Every row gives one point. To make a cloud, some directions were put in groups of two or more. Within a group, all points are equally far from the middle, so they leave a hole (a ring in 2 directions, a hollow ball in 3). The other directions are filled evenly. Then the cloud was stretched, turned, moved and blurred a little. Count the holes, and give their numbers of directions, smallest first.
In the rows, 128 means zero.

Cloud, 15 rows:
[[ 89 132]
 [139 142]
 [103  58]
 [100  54]
 [161 112]
 [ 83 127]
 [ 89 106]
 [ 95  99]
 [102  82]
 [ 79 108]
 [144  66]
 [130 136]
 [109  74]
 [118  80]
 [130  86]]
Holes: 0

Cloud (19 x 3):
[[108 137  95]
 [ 95 166 191]
 [ 57 175 124]
 [113  85 120]
 [135 102 130]
 [135 130 194]
 [132  91 152]
 [ 47 152 109]
 [131 172 190]
 [ 83 161 187]
 [ 75 187 151]
 [129  88 154]
 [ 92 119  89]
 [ 89  76 125]
 [130 124 111]
 [116  81 140]
 [139 170 186]
 [136  99 137]
 [ 99 160  98]]
Holes: 1 (3)

Cloud (30 x 4):
[[127 149  94 106]
 [124 146 191 123]
 [157 189 125  84]
 [151 131  86 165]
 [114  76 144 193]
 [ 80 127 119 122]
 [176 148 137  76]
 [ 99  85 143 128]
 [158 152 181  88]
 [ 89 154 152 187]
 [ 88 156 158 174]
 [166 165 185  95]
 [160  89 138 137]
 [117 120  80 158]
 [ 81  82 116 159]
 [180 138 112 169]
 [143  95 150 109]
 [ 91 125 146 211]
 [169 134  98 166]
 [130 148 191 120]
 [105  71 137 188]
 [163  89 138 148]
 [151 177 118 180]
 [123 129  88 193]
 [147  82 142 138]
 [105 187 136 148]
 [134 131 184 178]
 [ 99 148 123 207]
 [135 172 115 188]
 [184 197 160 115]]
Holes: 2 (2, 2)

Cloud, 46 rows:
[[151  99 119 146  92 148]
 [136 157  89 118 108 181]
 [163 113 190 182 137  97]
 [ 94  74 122 145 183 144]
 [163 130 153 169 115 142]
 [120  89 199 135 160 134]
 [108 205 146 155 163 152]
 [113 106 168 103 191 152]
 [143 162  79  94 175 107]
 [144  74 177 151 106 118]
 [192 163 126 136 163  80]
 [ 94 139 153 129 156  71]
 [126 142  55 111 176  88]
 [130  65 165 110  99 161]
 [114  93 200 114 212 132]
 [141 120  96 184 142  79]
 [130 155 148 196 192 180]
 [195 155  84 134 143 127]
 [159  89 131  64 178  98]
 [130 145 136 169 173  64]
 [139 105 174 133 113 166]
 [ 69  90 109 129 150  32]
 [119 120 105  98  91  86]
 [ 93 172 106 169 159 159]
 [160 117 202  63 139 138]
 [166 146 177  98 154  75]
 [172 125 119 140  81  89]
 [117 125 202 102 104 144]
 [106 119 136 153 172 153]
 [144  61 127 130 132  89]
 [130  90 101 174 106  91]
 [ 86 151 122 157 180 120]
 [101  99 112 163 101  57]
 [177  95 165  48 174  98]
 [152 113 168 134 113 171]
 [136 121 145 145 125 169]
 [146  84 123 171 179 122]
 [104  64 131 132 147  39]
 [129 126 146  59  89  47]
 [144 108 141  65 139 135]
 [ 54 118 137 110 100 114]
 [133 138 134 163 175  71]
 [ 95 105  97  76 103  88]
 [ 98 158 150  95 133 122]
 [175 105 130 186 130 169]
 [102 147 159 137  98 156]]
Holes: 0

Cloud:
[[ 52 119 132 129 160 112 131 108]
 [193  94  96 174  86 113 116 178]
 [143  99 114 197 101 175  66 134]
 [131 106 100 136  98 114 140 198]
 [110 152 105 106  84  99 148  51]
 [ 97 105 129 152  55 172 139 146]
 [135 117  86 196 129  64 139 121]
 [128  64 115  71 137 153 143  95]
 [142 174  94 189 134  71 101 121]
 [161 160 106  96 125 121 209 115]
 [ 93 147 104  92  71 104 117 116]
 [146  63 173 138 132 163 146 121]
 [125 151 123 111  69  87 150  91]
 [145  91 152 120 177 161 161 109]
 [122 122  78  76 164 110 207 105]
 [135 138 130 137  79  94  80 118]
 [188  70 110 189 139 139 176  95]
 [126 144 143 179  74 101 100  96]
 [ 94 124  96 100 121  84 147 162]
 [148 106 106  97  63 179 173 110]
 [215 136  99 142 123 124 112 113]
 [172  84 152 165 175 144 130 130]
 [ 59 140 107 100 178 163 123 100]
 [127  50 101 130 108 189 143 162]
 [133 163 103 220  85 128 117 150]
 [111  96  99  90 110  86 181 135]
 [135  80  89 171 146 174  74 127]
 [ 95 132  71 191 149 167 146  97]
 [117 158 112 137  75 108 172 144]
 [149 166  73 155 103  87 130  43]
 [ 81  99 122 139 152 199 122 171]
 [ 73 134 139 154  96 179 119 154]
 [108 137 113 137 139 217 146 137]
 [163 168 109 142 102 150 216 125]
 [172 115  92 103  51 148 175 137]
 [113 134  81 161 184 141 153 168]
 [134 152  98 162 113 102 207 145]
 [123  77 114  86 145 158  91  97]
 [160 130 105 186  54  95 123  76]
 [180 148  95 143 142 115  69 139]
 [108 188  85 106 131 108 166 127]
 [176 119 105  59 142 110 174 120]
 [ 97 156  94 201  93 161 155 112]
 [118  89 106 109 114 116 156  37]
 [152 150  72  81 114 106 203 113]
 [138 166 166 138 147 138 134 183]
 [133 162 120 116  85  98 169  62]
 [145  94 114 100 119 137 139 202]
 [138 174 121 118 129 182 163 131]
 [ 78 107 121 123  71 145 158  99]
 [ 82  93  73 123  68 148 152 101]
 [ 84 169 141 143 147 152 106  96]
 [153 145  97 208  61 100 134  86]
 [204 133 162 134 111 139 136 135]
 [ 87  89  78 151 127 188  85 161]
 [133 138 146 189 138  57 144 118]
 [110  78  92  78 126 125 199  90]
 [111 126  97 214 163 117 146 154]
 [143  77 108  58 123 100 142 143]
 [178 113  73 134  66 110 118  54]
 [159 135 128  84 107 174 131 126]
 [157 170 101 136 143 162 166 170]
 [123 152 110 169  91 108 168 173]
 [177  94  88 172  86 157 139  64]
 [113 174  60 159  94 132 151 111]
 [179 147  92 205  93 152 167  75]
 [140  87 116 128 182 119  84 133]
 [168 175  64 177 130 136 132 113]
 [137  85  74 105 164 165 132 183]
 [106 177 109 104 171  92 160 133]
 [128 116 148 158 155 143 189  52]
 [186 141  65 169 125 104 192 116]
 [115 136  95  89  86 123 103 178]
 [ 95 116 146 170 159  79 127 116]]
Holes: 3 (2, 2, 3)

Cloud (107 x 9):
[[209 153 158 120 115  96  98 121 128]
 [174 139 144  60 181 112 128 101  99]
 [110 146 116  84 204 124 149  90  90]
 [117  69  93 166 154  74 121 156 149]
 [145 123  91  58 135 108 105  86 134]
 [104 122 142 166 215  57 129 114 138]
 [119 157 194 187 111 101 190  99 105]
 [123 153 108  85 167 173 184 131 141]
 [ 67 122  57 167 119 183 173 145 145]
 [119 127  63 180 128 107  80 139  86]
 [163 172 137 199 148 139 124 119 176]
 [ 60 163  67 122 162 130 121 155 158]
 [131 164  93  83 112 149 121  65 102]
 [115  74 117 177  57 116 135 125  96]
 [173 136 211 173 116 121 167  93 134]
 [156 161 100 121 138  66 116 126 149]
 [149 176 110  52 175 168 103  93 119]
 [157 109 139 131 151 169 127  75 165]
 [101 223 159  97 195 158 161 123 135]
 [ 69 151 146 142 143 174  66 117 150]
 [171 124 200 164 167  96 137  93 179]
 [ 94 137 121 217 111 134 108 116 167]
 [135 174 154 111 219 124  75 144 143]
 [ 91 124  91 176 111 168 129 125 207]
 [100 180 145  60 152 190 171 104 120]
 [167 126 161 153  76 174 181 100 136]
 [114 174  57 132 116 102 161 134 140]
 [ 91 125  77 152 118 150  77 105  87]
 [144 168 118 170 142 153 113 190 122]
 [140  91  62 157  79 145 120  84 133]
 [ 84 113  99  89 111 145 116  72 111]
 [ 65 158  66 139 153 128 164 136 171]
 [126 175 112 153  60 116 186 112 106]
 [138 103 132 159 213  72 135  99 131]
 [136 164 139  73 169 185  95  86 119]
 [ 73 169 158 116 149 143 120 167 176]
 [213 115 103 111 117 136 114 125 154]
 [112 154 136 218 149 130 181 154 103]
 [ 92  87 161 117 132 113 131 129 188]
 [138 155 102  92  92 206 130 135  88]
 [ 65 100  87 139 123 163 153 115 184]
 [113 102  77 126 141 169 111 127 202]
 [179 172  96 143 193 116  83 158 121]
 [144 158 127 108  76 129 183 149 118]
 [125 205 126  77 203 158 131  98 143]
 [ 85  94 176 116 132 127 161 135 163]
 [128  99  67 129 125  80 107 137  72]
 [113 118  82 201 113  94 129 142  73]
 [148 160 188 104 147 117  80 145 155]
 [ 95 146 136 167 186 147 170 101  91]
 [125 157 115 120 135 181 140 153 205]
 [ 78 155 111 213  77 137 148 151 117]
 [ 98 155 139 168  94 188  79 115 157]
 [126 182 172 162  95 207 120 111 158]
 [ 65 193 110 117 120 144 147  96  98]
 [156 137  90  97 147  96 142 117  52]
 [114 106 125 148  79 112 138 147  67]
 [152 102 112 105 135  74  87 100  84]
 [128 128  99  85 112  84 122 114 148]
 [144 120 150 133 112 122 174  49 120]
 [128  93  91 138 110 182 143 150 171]
 [211 134 125 148 104 101 170 109 112]
 [131 136 107 202 141 129 172 134  74]
 [ 80 144  45 136 139 159 113 162 171]
 [185 135  57 128 169 118 135 124  89]
 [130 170 134 122 145 113 220 126 160]
 [151 167 106  90  89  99 170  97 101]
 [180 126  74 108  93  92 127  97 129]
 [126 176 198 144 108 184 185  91 169]
 [162 106  59  84 153  91  98 109 103]
 [139 119 192 204 103 146 141 144 123]
 [125 103 134  92 192 152  79 147 143]
 [148 163  97 148 114 201  72 140 119]
 [190 151 162 109 133 110 119 158 149]
 [ 59 146 105 216 159 112 167 150 145]
 [148 118 186 129 177 124 175  98 133]
 [163 130 204 144 148  86 117  74 128]
 [166 113 108 151  92  79 149  99  74]
 [ 63 178 133 109 139 153 119 169 156]
 [ 90 155  99 152 189  64 155 163 113]
 [ 61 104 133 100 155 170 147 133 126]
 [ 89  72 106 156 106 135 152  95 172]
 [172 144 102 160 173 144 124 169 105]
 [ 98 123 174 208 151 125 179 151 126]
 [138  92 113 144  49 104 109 120 126]
 [ 64 123  79 108 168 118 104 150  82]
 [204 106 127 169 109  90  89 133 152]
 [ 96 118 105 149 107 105 120 153  60]
 [141 161  77 179 147  67 131 143 130]
 [ 96 110  98  93  77 191  99 133  99]
 [128  91 109  71 163 145  73 130 151]
 [182 119 145 151 105 140 171 142 158]
 [131 194 205  94 155 147 120 125 166]
 [ 38 162 114 106 177 180 155 146 116]
 [ 84 132 142 165 136 220 103 123 152]
 [160 154  83  73 107 130 100  87 136]
 [164 124 156 131 153 104 108 161 192]
 [118 122  70 118 169 182  94 171 152]
 [105 132 181 156 208 140  88 148 167]
 [157  91  84 156  95 120 125  75  99]
 [115 154 119 114 224  76 104 117  97]
 [189 130 179  80 104 141 107 102 115]
 [220 107 112 127  96 126 103 102 127]
 [ 90 159 116  65 136 122 192 102 127]
 [126 124 128 207 103  92 189 152 108]
 [161 160 164  98 182 123 104 134  79]
 [124 194 117 175  97 161 180 167 134]]
Holes: 3 (3, 3, 3)

Cloud:
[[ 92 105  74 162 104 186 123 136 166]
 [123 108 193 121 136 119  95  96  63]
 [168  66 146 145 132 132 112 118 188]
 [140  92 107  99 162 128 137 165 112]
 [174 102  79 126 121  56 163  82  93]
 [139 156  89 116 176 121 165  87 112]
 [122  92  84 101 136 212 149 180 104]
 [107  95 143 186 124 165 130 130 133]
 [109  94 100 145 142 119 158 167  67]
 [120  80  88 164 165 170 102 168 151]
 [110  88  80 123  56 149 103 142 120]
 [121 115 173  88 195 133 155 160  48]
 [106 133 156 170 152 144  95 119 153]
 [157 112 155 110  72  55 142 113  87]
 [ 65  63  71 174  70  56 124  91 135]
 [204 153  76 106 160 204 146 174 121]
 [134  82  88  66 199 117 207 137 110]
 [112 143  90 117 180 170 180 162 143]
 [106  68 132  90 188  78 154  94 124]
 [115  75 116 116 182 151 177 146 125]
 [118 135 174 103 109 163  53 152 145]
 [ 97 150 126 157 141 130 174 102 139]
 [116 154  88  61 193 177 160 133 103]
 [119 112 105 121 189 164  91 114 127]
 [140 108 111  71 112 131 118  83 101]
 [131 143 129 110 167 154 105  82 131]
 [113  93 122  99 120 191 151  87 106]
 [121 132 162  42 151  87  95 138 113]
 [ 87  52 167  99  99 121  97  95 102]
 [ 71  68 135 131  97 105 140  62 113]
 [148 146 156 101  92  95  99 121 181]
 [105  94 112 165 129 219 165  76 133]
 [127  91 152 105  84 108 148 104  97]
 [109 169  87  96  95 161 103 161  84]
 [125  95 151  81 164 138 103 162  91]
 [144 118  89 163 177 176 157 117 154]
 [154  90 145 146 120 166 123  64 159]
 [112 143 157 132 139 135  73 138 123]
 [179 110 138 205 130 168 112 163 169]
 [185  89 196 131 222 180 114 172 132]
 [133 109  87  92 156  59 145 165 125]
 [111 116 144 196 153 188  97 126 209]
 [ 48 177 133 115  96 146  95  73 123]
 [ 92 119 181 148 103  86  97  98  91]
 [138  97 117  88 180 150 188 166 142]
 [107  82  89 140 138 144 201 114 115]
 [100 110 116 102 131  95 182  96 114]
 [117 150  86  98 106 145 132  92 112]
 [103  96 103 123  41 106 101 104 151]
 [132 188 154 127 115 195 126 100 181]
 [144  76 170 101 170 150 159 122 176]
 [ 97 129 180 154 134  89  75 113 123]
 [100 122 170  83 148 195 103 107  95]
 [123 158  86  92 128 150 130 107  93]
 [109 150  99 114 111 121 104 105  85]
 [206  68 144 112 155  89 111 139  99]
 [149  53 188 117 168  68 173 137  97]
 [136  72 157 117 169 116  91 155 152]
 [155 134 103 115 205  95 117 143 100]
 [218  75 111 118 123  92 113 139 140]
 [131  68  78 153 128 143 174  82 153]
 [233  98  77 133 157 133 147 181 126]
 [155  92 199 107 223 127 114 155  95]
 [ 86 104 151 129 159 124 139  81  61]
 [147  78 166 156 133 100 127 129 103]
 [120  97 188 134 171 146  67  50 147]
 [140 121 180 112  44  97  97  89 107]
 [ 88 111 109  82 176 211 174 158  72]
 [158 147 115  91 106 126 125 188 136]
 [178 138  70 144  81 159 106 156 149]
 [171  97 182 123 101  69  93  97 104]
 [119  47 103 119 120 158 188 104 118]
 [119 139 161 148  72 195 102  83 119]
 [190 132  91  84 129  77 150 147  57]
 [150 120 135 155 101  73 124  96 132]
 [107 141  97  87  70 113  87 145 101]
 [115 132 116  56  80  83 135  85  99]
 [138  72 121 121 166  96 157 120 152]
 [137 114 121  89 243 128 124 147  72]
 [177  57  80 133 137 110 170 196 135]
 [152 161  81 115  96 155 149 123 189]
 [ 81 123  94 109  87 122 185  86  89]
 [177 136  56 136  57 153 147 175 115]
 [188  83 165 150  91 142  96 109 128]
 [116 107 102 116  97 112 144  93 117]
 [136 103 146 142 136  83 159  73 117]
 [155  36 149 124 169 104  77 140 129]
 [145 121 194 153 211 147 107 189 123]
 [116 141  53 128 140 161 164 112 168]
 [144 128 121 124 172 142 162 151 108]
 [ 75  73  84 103 181 184 158 100 146]
 [162 159 145 129 120 213 134 154 142]
 [117  94  99 127 134  80 129 162 140]
 [107 129  81 168 115 125 110 121 123]]
Holes: 0
